Every row gives one point. Examples show where two turns around zero, p and q, send a point. Where does a point land after both, in the order given? Backwards means that the second turn is done in reverse. Each puzzle has new turns, and all numbers are rounded.
In the rows, zero is written as 128.

Turn p:
[138 181] => [162 170]
[105 121] => [104 133]
[140  82] => [117  82]
Turn q:
[128 135] => [124 133]
[141 146] => [127 150]
[96 63] => [144  57]
[171 164] => [139 183]
[104 132] => [107 116]
Where do these land?
q, then p backwards: [115  60] => [186  89]
p, then q: [156 139] => [153 144]
p, then q: [129 153] => [124 153]
p, then q: [112 160] => [106 156]

Turn p:
[140 115 171] => [ 99 135  92]
[104 171 104] => [171 153 151]
[153 132  73] => [125 115 187]
[114  94 164] => [118 108  82]
Turn q:
[ 99 180 119] => [ 90  91 156]
[ 94 131 124] => [136  97 140]
[146 130 156] => [129 157 144]
[173  72 113] => [156 167  72]
Where do these land?
q, then p: [149 140 179] => [131 180 107]
p, then q: [ 84 122 123] => [122 155  93]
p, then q: [120 134 173] => [ 99  99 108]
p, then q backwards: [160 149  75] => [107 161 181]
p, then q: [128  95  90] => [174 149 126]

Turn p:
[163 105 117] => [106  94 143]
[ 55 117 138] => [165 147  66]
[177 155 136] => [100 139 176]
[138 166 107] => [148 140 166]
[107  96 142] => [121 119  89]
Turn q:
[165 175 105] => [173 165 100]
[177 133 124] => [141 135  81]
[107 119 150] => [122 104 147]
[92 97 90] => [ 82 154 157]
[100 115 172] => [123  81 154]
Where do these land?
q, then p: [115  97 145] => [132 122  91]
q, then p: [188 187 127] => [125  94 205]
q, then p backwards: [103 136 129] => [144 145 116]
p, then q: [106  92 110] => [ 93 149 107]

Turn p:
[119 172 142 137] => [ 91 130 118  99]
[126  68 159 113] => [178 172 128 149]
[131  97 113 154] => [157 119 159 127]
[192 158 104  99] => [ 76 109 137 185]
[ 72 145 122 138] => [138 111 100  79]
Turn q:
[ 98 122 158 131] => [126  95 155 134]
[161 138 120  83] => [134 180 135 151]
[133 106 106 183] => [113 100  77 107]
[102 137 158  90] => [143 125 178 147]
[154 140 164 118] => [ 94 146 153 139]
[116  83 143 164] => [108  77 105 142]
[133 170  46 126] => [179 174  93  77]
Where do these land?
p, then q: [ 64 154 151 115] => [185 172 116 135]
p, then q backwards: [ 93 133 121 167] => [ 98 162 117 154]
q, then p: [155  62 123 123] => [147  82 170  97]
p, then q: [154 166 148 119] => [156  99 148 104]
p, then q: [173 125  97 116] => [102  81 115 121]

Turn p:
[138 111 129  96 170  72] => [ 70 142 137 126  79 113]
[ 96 136 141 134 117 153] => [160 125 110 111 141 114]
[121 113 142 151  74 128] => [124 129 104 114 182 144]
[113 112 136  88 222 101] => [101 152 147 130  50  65]
[139 183 146 137  82 119] => [143 110 133  83 142 182]
[140 117 131 174 120 172] => [163 144 145 150 174 128]
[146 120 112 101  81 151] => [122  75 118 144 155 141]
[143 125 134 110 205 110] => [109 150 169 136  72  95]
[116 135  81 162  81 147] => [160 126  89 158 158 171]
Turn q:
[131 149 151 125  89 176] => [ 85 138 125 180 115 130]
[ 69 131 136 144 143  83] => [166 167  90  93 110 137]
[173  96 143 135 133 175] => [106  88 149 161 158 161]
[125 124  74 135 172 120] => [122 112 123  67 156 114]
[168  58 144  96 104 126] => [172 101 159 181 172 128]
[134 165  52 142 103 123] => [ 97 100 104 101 114  59]
[ 81 166 151  84  92 121] => [127 201 127 153 101 100]
[113 128 152 134 144 129] => [131 144 125 124 124 156]
[158 134 149 156 173  99] => [146 101 151  92 103 168]
Where do these land?
q, then p backwards: [148 153 120 177 117 146] => [128 130 108  76 116 102]
q, then p backwards: [157 192 158 133  84 144] => [153 117  89  89 185  97]
q, then p: [151  98 150  96 152 136] => [143 141 173 112 135  98]
p, then q backwards: [ 76 105 156 137 134 119] => [ 81 139  88 120 123 115]
q, then p: [124 159  57 138 126 172] => [108 146  61 122  81 103]
p, then q backwards: [135 123 165 101 156  80] => [133 193 107 122 148 138]
q, then p: [124  90 153  97 159  84] => [125 105 201 123 127 130]
p, then q: [110 104  64 146  96 142] => [ 96  75  93  91 140 128]

Turn p:
[ 79 128 164 178 120  81 129 111] => [ 81 152 136 106  91 123 151 188]
[115 144 121 100 124 147 131 127] => [138 115 154 148 133 137 132 116]
[112  95 119 138 147 145  91 131] => [109 130 136 117 153 135  81 140]
[117 158  95 162 136 129 160 138] => [ 99 149 119 170 108 104 135 110]
[129  68 130  81 142 128 152 139] => [160  71 116 133 154 109 109 157]
[186 160 175 115 135 132 104 131] => [180 168 124  91 148 140 155 107]
[138 107  86 131 115 112  99 136] => [124 118 106 122 107 146  82 116]
[163 172 143 102 103 161 137 154] => [170 133 152 123 129 116 156  71]
[105 170  95 120 138 114 114 138] => [131 153 147 168  99 147 113 122]
[128  72 153 175 136 123 125 113] => [ 89 126  99  85 150 110 120 163]
[135 134 128 106 111 136 166  89] => [127  94 120 144 135 142 174 119]
Turn q:
[160 100 100 103 143 108 145 130] => [ 96 119 118  98 111 159 101 122]
[102 114 121 115 146 116 129 103] => [121 147 136 116 103 104 110 121]
[118 108  83 136 143 112 123 150] => [142 138 145  90 133 147  94 135]
[102 119 150 129 169  86 123 109] => [ 98 128 166 117 121  81 108 124]
[133 135  96 115 148 108 103  97] => [111 156 162 126  98 146 117 117]
[154 119 127 111 121  86 112 141] => [100 106 149 106 115 149 138 148]
[172 104 117 114 142 152 126 148] => [102 130  99 130 142 168 108 145]
[117  94 127 114 124 121  98 121] => [123 139 133 122 102 122 116 166]
[111 166 160 161  69 174 168 124] => [189 102  88 167 144 106 173 100]
[140 171 172 184  92 178 140 138] => [171  98 109 194 175 123 164 117]
[ 99 179 154 126 111 167 141 148] => [155 145 106 140 165 105 179 112]
Where do these land?
q, then p: [ 77 119 139 114 136 121 138 152] => [175 129 116 147 104 141 127 147]
q, then p: [160 106 157 158 122 108 103 134] => [116 128 135  96 137  87  97 149]
p, then q: [151 105 135 123 150 120 135 111] => [121 143 127 109 142 153 105 121]
p, then q: [147 102 151 112 111 132 140 123] => [101 124 108 106 115 137 108 131]
p, then q: [164 107  31 107 130 112 137 131] => [178 146 154 163  88 176  76 153]
q, then p: [112 102 134 165 125 141 127 132] => [142 150 104 106 125 129 100 126]
p, then q: [125 207 127 113 132 167 100 124] => [118 123 120 201 140  99 149  85]
p, then q: [162 186 150 133 129 136 137 128] => [118 113 121 146 122 133 144  64]
p, then q: [ 55 119 128 126 116 114 135 117] => [156 104 113 115 155  90 137 171]
